Rows are points. Two turns around zero, p and q, are shown by what they do to some points. Where does a point land after both, in the order given? Backwards means that the second turn is done in reverse. Each puzzle has new turns, and all numbers are rounded.
In the rows, 128 means zero.

Turn p:
[ 85 105 153] -> [ 84 154 148]
[150 149 141] -> [156 141 115]
[146 122 119] -> [143 115 135]
[ 91 147 122] -> [ 96 133 102]
[127 145  81] -> [125  87 100]
[169  99 151] -> [164 137 169]
Turn q:
[109 138 127] -> [125 147 138]
[158  81 171] -> [127  60 147]
[144 151  98] -> [141 146  94]
[ 85 120 114] -> [ 93 155 142]
[144 149 130] -> [153 132 120]
Where do these land?
p, then q: [137 121 169] -> [169 138 135]
p, then q: [132 179 112] -> [110 138  78]
p, then q backwards: [125 138 114] -> [141 119 120]
q, then p: [125 160 145] -> [161 141 121]
q, then p: [145  73 127] -> [ 86 115 165]
q, then p: [104  97 101] -> [ 83 130 113]

Turn p:
[121 124 122 156] -> [146 131 120 150]
[121  87 130 142] -> [118 103 116 161]
[157 142 143 116] -> [135 116 151 102]
[116 125 105 111] -> [113 137 104 119]
[129 185 187  98] -> [118 161 201  96]
[123 105  81 145] -> [138 121  76 141]
Turn q:
[114 100 148 168] -> [115 101 173 124]
[111 106 145 139] -> [107 115 149 116]
[110 147 151  96] -> [114 164 119 102]
[161 146 159 110] -> [162 142 119  92]
[115 108  87 119] -> [103 111 104 157]
[157 161  78 136] -> [166 135 104 177]
Where do these land?
q, then p: [117 106 139  72] -> [ 94 157  88 111]
q, then p: [131 159 106 145] -> [168 127 140 132]
q, then p: [130 180 139 147] -> [162 134 167 105]
p, then q: [159 117 127 140] -> [131  97 117 116]
p, then q: [103  77 128 136] -> [106 105 161 163]

Turn p:
[140 113 131  75 127 147] -> [133 166 119  88 142 144]
[126 146 101 142 102  97] -> [162 119 116 166 120 129]
[ 82 147  88 131 129 156] -> [107 159 145 178 136 152]
[147 101 114 137 121 130] -> [129 108 108 123 148 142]
[149 139 211 165 143 155] -> [102  80 183  78  97 110]
[113 118 133 147 119  78] -> [134 109  95 149  99 106]
[139 131 118  98 156 134] -> [128 156 130 114 155 113]
Turn q:
[121  99  66 109 123 128] -> [125 166  90 109 171 125]
[ 85 145 105 112  79  97] -> [ 74 145  77 132 108 120]
[120 132 186 146 130 166] -> [114  89 179 147 123 151]
[120  92  91 127 150 101] -> [151 146  94 140 164 105]
[138 141 155 115 156 143] -> [135 119 170 123 123 112]
[153 137 160 130 106 124] -> [131  95 132 113 100 139]
[159 149 133 158 152 138] -> [166 136 155 132 108 146]
Where do these land?
q, then p: [120 105 124  95 133 144] -> [111 151 119 125 128  95]
q, then p backwards: [158 149 161 150 158 123] -> [138 175 145 144  99 117]
p, then q: [138 149 113 166 163  83] -> [174 110  86 162 125 117]
p, then q: [109  84 144  87  71 140] -> [ 84 170 140  76 140 159]
p, then q: [141 177 119 128 122 109] -> [164 100 127 121  99 137]
q, then p: [139 115  98 141 145 133] -> [140 127 154 123 153 112]
p, then q: [140 146 102 150  98 137] -> [155 111 149 128 143 158]
p, then q: [ 80 100 164 108 135 155] -> [ 56 146 127 134 119 126]
